Every row gives one point. Each copy is the shape, with its points in the same order, stretched, turned, moved and blurred by noise. Say if it was mirrored as well.

Shape (9 x 3):
[[-15   8  13]
 [-23  39 -19]
 [ 37   0 -27]
 [-23  21  14]
 [-22 -11 -13]
 [  3  -6 -13]
 [-20 -13 -22]
 [ -3 -18  10]
 [ 37   4   6]]
Copy 1 (9 x 3):
[[ -7   2  31]
 [-60  29  22]
 [  4  38 -32]
 [-24   5  46]
 [-20 -18   3]
 [ -3   3 -10]
 [-26 -13 -12]
 [ 18 -13  15]
 [ 30  38  -3]]
Copy 1 is: only turned
Copy 2 (9 x 3):
[[ -2  21  -9]
 [ 22   7 -50]
 [ 35 -46  11]
 [  3  33 -21]
 [-24  -9 -16]
 [  1 -18  -2]
 [-24 -21 -18]
 [-16   2  13]
 [ 36 -10  25]]
Copy 2 is: only turned
Copy 3 (9 x 3):
[[  7  12  -2]
 [-19  12  39]
 [  4 -49  -5]
 [  4  24  12]
 [-31  16  -8]
 [ -4 -12  -9]
 [-28  10  -5]
 [ -2   4 -23]
 [ 31 -38 -14]]
Copy 3 is: mirrored
Copy 4 (9 x 3):
[[-10   3  -5]
 [ 15  37   4]
 [ 38 -29  11]
 [-19  20  -2]
 [  9   4 -28]
 [ 20  -9 -12]
 [ 15   1 -28]
 [ -5 -17 -18]
 [ 15 -33  16]]
Copy 4 is: only turned

Shape (10 x 4):
[[ -7   1  56  -3]
 [-10   9 -14  -1]
 [ -1 -16 -12   2]
 [ -8  13  -2   0]
 [  4  11 -10   0]
 [ -8  -4 -13  11]
 [  7  10 -15  -3]
 [  0   8 -12   7]
 [ -9   0  -8 -10]
 [  4  -1  -9   0]]
Copy 1 (10 x 4):
[[-19  36  28 -15]
 [  9   8 -17  -4]
 [ -7 -10  -4  11]
 [  8  14 -11   0]
 [ 15   4 -10  -3]
 [  2   2 -14  14]
 [ 20  -4  -6  -4]
 [ 18   4  -9   8]
 [  2   0 -11  -7]
 [  9  -5  -6   1]]
Copy 1 is: only turned
Copy 2 (10 x 4):
[[ 60 -19  12   3]
 [-13  16  -5   9]
 [-17  -9 -18   1]
 [  3  12   2   8]
 [ -9  13   5  -3]
 [-21  -3  -5  13]
 [-13  15   3  -9]
 [-15   8   6   6]
 [ -3   7 -15   2]
 [-11   1  -5  -4]]
Copy 2 is: mirrored

Shape (8 x 4):
[[  5   2  11   2]
 [ 28 -22   8 -44]
 [  5  34 -33   8]
 [ 20 -29  33 -45]
 [-21  -3  20  28]
 [ 39  15 -16  38]
 [-18 -21 -33 -20]
 [ 34  30  -6  24]]
Copy 1 (8 x 4):
[[ 12   1   8   1]
 [ 37 -53 -13  13]
 [-33  17 -15  23]
 [ 59 -51   5   2]
 [ 20  21  29  -5]
 [ 10  28 -20  51]
 [-17 -23  19  29]
 [  8  28 -26  23]]
Copy 1 is: only turned
Copy 2 (8 x 4):
[[ -2  -7  14  -2]
 [-34  13  53 -27]
 [  5  19 -31  19]
 [-34 -11  60 -32]
 [  8 -31   9  18]
 [ 32  35  16  17]
 [-39   5   9  26]
 [ 28  30  -2   0]]
Copy 2 is: mirrored
Copy 3 (8 x 4):
[[ -8 -23 -29   0]
 [  4  -7 -49 -55]
 [-44   1 -17  15]
 [ 12 -38 -38 -51]
 [ 11 -27  -3  27]
 [-22   8 -50  42]
 [ -7  26   4 -30]
 [-37  -8 -50  26]]
Copy 3 is: mirrored
Copy 4 (8 x 4):
[[-14  12   8 -19]
 [-27 -40  24  -6]
 [ 36  51  23 -16]
 [-51 -47  10  -4]
 [-14  23 -23 -19]
 [ 16  32  26 -57]
 [ 27 -18 -16  17]
 [  7  45  40 -48]]
Copy 4 is: mirrored

Shape (12 x 6):
[[ 12 -17 -11  17 -17  20]
 [ 27  -7 -30  -5  11 -13]
 [-12 -29  15  12 -12  -8]
 [ 19  -6   5 -20  13 -18]
 [  9  -5  20  -3   2 -11]
 [ 11  35  31   7 -25   0]
 [  1   6  21  21  -2   4]
 [ -1  12   0 -12   9   4]
 [ 17  13 -20 -14  18  16]
 [  3 -16 -25 -22 -21  -8]
 [ 26  18  -5   4   0   7]
 [-13  -4  24 -47 -29  16]]
Copy 1 (12 x 6):
[[ 18  -1  -6  22 -13  24]
 [ 17   1  24  -5 -28  13]
 [ 14 -30   6  15   4  11]
 [  1 -16  16 -19 -15  10]
 [ -3 -18  10  -5   0  13]
 [-34  -1   2  15   8  11]
 [ -2  -3   3  13  17  12]
 [ -1   1   0  -3  -6  -6]
 [  9  16  -1 -10 -19   3]
 [  9 -18   7  10 -37   1]
 [ -5  13   6   3 -10  17]
 [-17 -31 -30  -4 -18  -7]]
Copy 1 is: only turned
Copy 2 (12 x 6):
[[-10 -16  34  -8  -3   9]
 [ 23  29  26  13  -4 -23]
 [ 23 -35  -5 -21   2  28]
 [ 23  23 -10  -3  -8   3]
 [ 18  -1 -16  -5  -5  25]
 [ -2 -18  -3  26 -22  48]
 [  5 -13  -3   7   5  40]
 [ -4   5 -13  10  -3   2]
 [-17  27   8  14   0 -15]
 [ 21 -10  15   1 -21 -31]
 [ -7  18  20  23  -2  10]
 [-17 -28 -33 -25 -36  16]]
Copy 2 is: mirrored
Copy 3 (12 x 6):
[[ -6  -8   9   6 -17 -39]
 [ 32   2  13  12 -14  19]
 [-10  -4  -7 -47  -8 -33]
 [ 13  15  25 -18   2  19]
 [-11  17  13 -25  -3  -5]
 [-60  28  15   5 -15  -1]
 [-30  21  -5  -3  -7 -24]
 [ -3  10   3   3  16  16]
 [ 15   6  14  31  14  17]
 [ 17 -27  14 -22 -11  15]
 [-11  17  19  29 -10   2]
 [-29 -19  27 -40  28   5]]
Copy 3 is: only turned

Shape (12 x 6):
[[ 25  17 -34   6  16 -10]
 [ -1  -4  26   3   7 -45]
 [ 11  21   8 -32  12   8]
 [-15 -10  -4   5  33 -14]
 [ 26   3  -3  -8 -24  12]
 [-36 -31 -34  26 -14  -6]
 [  8   6  28   3  -8 -10]
 [ 19 -37  26  -9  25  -3]
 [ 14 -36  -2 -19 -14  22]
 [ 29  17 -23 -30  14 -13]
 [-18 -46 -15 -27 -22  -8]
 [-31  11   8  12  25  -2]]
Copy 1 (12 x 6):
[[ 10 -13  12 -14  29 -30]
 [  2 -18  39   4  -6  18]
 [ -5  20  11 -25  19  10]
 [-17 -19   4  18   4   0]
 [ 34   7   9 -14   7  -4]
 [  8 -28 -27  15 -12 -20]
 [ 15   7  30   2   1  12]
 [  8  -3  12  26  22  30]
 [ 24   9 -24   4  20  20]
 [ 10 -10  14 -32  36  -5]
 [  8 -16 -28 -12  -2  30]
 [-20   4   9   8  -8 -12]]
Copy 1 is: only turned
Copy 2 (12 x 6):
[[-13  38  12  42  14  -3]
 [ 27 -30 -27  22 -11 -10]
 [  9  22  -1   4  31  15]
 [  1   9   0   6  -6 -38]
 [-16  21   3  19   2  31]
 [-56  -7 -22  10 -25 -43]
 [ 14 -19  -4  18  -6   7]
 [ 16  25   7   4 -28  -4]
 [-24  34  -1  -1 -18  17]
 [  3  41   0  31  22  14]
 [-33  12 -42 -12 -16 -12]
 [ -2 -22   3  -6  11 -32]]
Copy 2 is: mirrored
Copy 3 (12 x 6):
[[ 11  -2 -16  -8  32 -60]
 [-33 -11 -29 -22 -28 -13]
 [-30  31 -14  12  37  -2]
 [-11 -33   2  23   4 -31]
 [  9  17 -15 -31  19  13]
 [ 25 -53  54 -11 -29 -18]
 [-10  13 -28  -7 -12  13]
 [ -6 -46 -32  -2  23  24]
 [  7 -32  11 -21  29  39]
 [-25  13 -17 -19  47 -44]
 [-19 -49  46 -41   2  24]
 [ -7   1   6  47 -12 -21]]
Copy 3 is: mirrored

Shape (13 x 8):
[[-19  -2   8   9  -4   2 -15   0]
 [-19  22   4 -25  15 -32 -19 -18]
 [ -4 -11  20   4  18   1 -14   0]
 [-21  37  -3 -17   3  -3  -6 -21]
 [-11  14 -29 -34  15  25   8  18]
 [  0   9  34   2 -18   1  -2  -8]
 [  2 -14   7  11 -17 -10  -8   4]
 [ 12  19 -13 -17  16   3 -14 -10]
 [-10  16 -23 -27  33  14  24  10]
 [ -9  24  12  16   2  -9 -13  -5]
 [  6 -31  28  17 -13  -9  -6   1]
 [  3  10  23  14 -13 -21  -7  12]
 [ -3  20  -8   0   9 -12   4 -28]]
Copy 1 (13 x 8):
[[-21  -2  21  -1 -14   1  11  13]
 [-24  -2  19   5 -33 -14 -43 -23]
 [-29  -1  16   2  12  14  -5   0]
 [-10  18   1  -1 -23 -28 -11 -15]
 [-18  18 -13 -29  -5 -17  18 -39]
 [  6  17  28   4  -1   3 -10  25]
 [  5 -10  19  -5 -14  24   9  13]
 [-11  21  -2  -3  -8  11 -15 -30]
 [-16   3 -22 -25  13 -26   0 -39]
 [-12   0   2   2  -8  -5 -10  26]
 [ -2 -11  38   3   2  29   2  24]
 [  2 -12   9 -11 -12  17 -19  39]
 [  6  -2  -5  14  -3 -18 -11 -11]]
Copy 1 is: only turned
Copy 2 (13 x 8):
[[  3 -16  13  -3  20  12  -7  11]
 [-32  13  30  12  43  -3  -5  31]
 [ -7 -16   8  -1  14 -14 -11  13]
 [-16  21  19  24  36   6   2  10]
 [-10  45 -20  11 -15   2 -22  -1]
 [ 14  10  29  -7  24  -7   2  -2]
 [  9 -15  13  -9   2   6   8  15]
 [ -8  25 -14  20  17 -16   7  11]
 [-21  34 -12  25 -17  -7 -22  -3]
 [  6  -3  26  17  30  -2  -9  18]
 [ 10 -33  18 -15   5  -4  11   8]
 [ 17   0  35  -4  16  -3  -2  28]
 [-21   4   8  26  23  -5  20   6]]
Copy 2 is: mirrored
Copy 3 (13 x 8):
[[  4  -1  -6   6  12  22 -14  -1]
 [-22  -3  26  -5   3  21 -21 -29]
 [ -8  -2   4  -9  13  23  -9  12]
 [-19  15   1  -1  10  27  -7 -39]
 [-20  -7  10  30  41   5  28 -19]
 [  6  30   2 -20 -14  31   0   5]
 [ 14  -6  -2  -4 -12   1  -6   9]
 [-16 -16  -4  -8  10  14   6 -28]
 [-34   5  13  20  39  -8  22 -15]
 [  3   5  -7 -20  16  13 -17 -14]
 [ 12   4  -1 -11 -21   9  -8  30]
 [ 16   7  11 -22   1   1 -12   4]
 [-22   6 -12 -10  -7   3  -9 -27]]
Copy 3 is: mirrored
Copy 4 (13 x 8):
[[-10   6  -7 -21 -18  -8   1   6]
 [-14  -8   1 -14  21 -60  -9 -31]
 [  1 -16   0  -8  -2 -12 -11  27]
 [-16  22  22 -17  16 -47   1 -25]
 [-26  11  16  30  30 -12  20  18]
 [ 25  12  -1 -27   5  -9   4  -9]
 [  6   2 -18  -9 -17  15   0  -8]
 [ -7  11  25  26  10 -26  -2  -1]
 [-26 -10  32  22  38  -7  17  16]
 [ -2   3  23 -26 -19 -28   9 -16]
 [ 18  -9 -26 -19 -13  23  -7   6]
 [ 16 -11  -7 -22 -19  -7  21 -18]
 [ -8   7  29  -4   6 -15  -8 -27]]
Copy 4 is: only turned
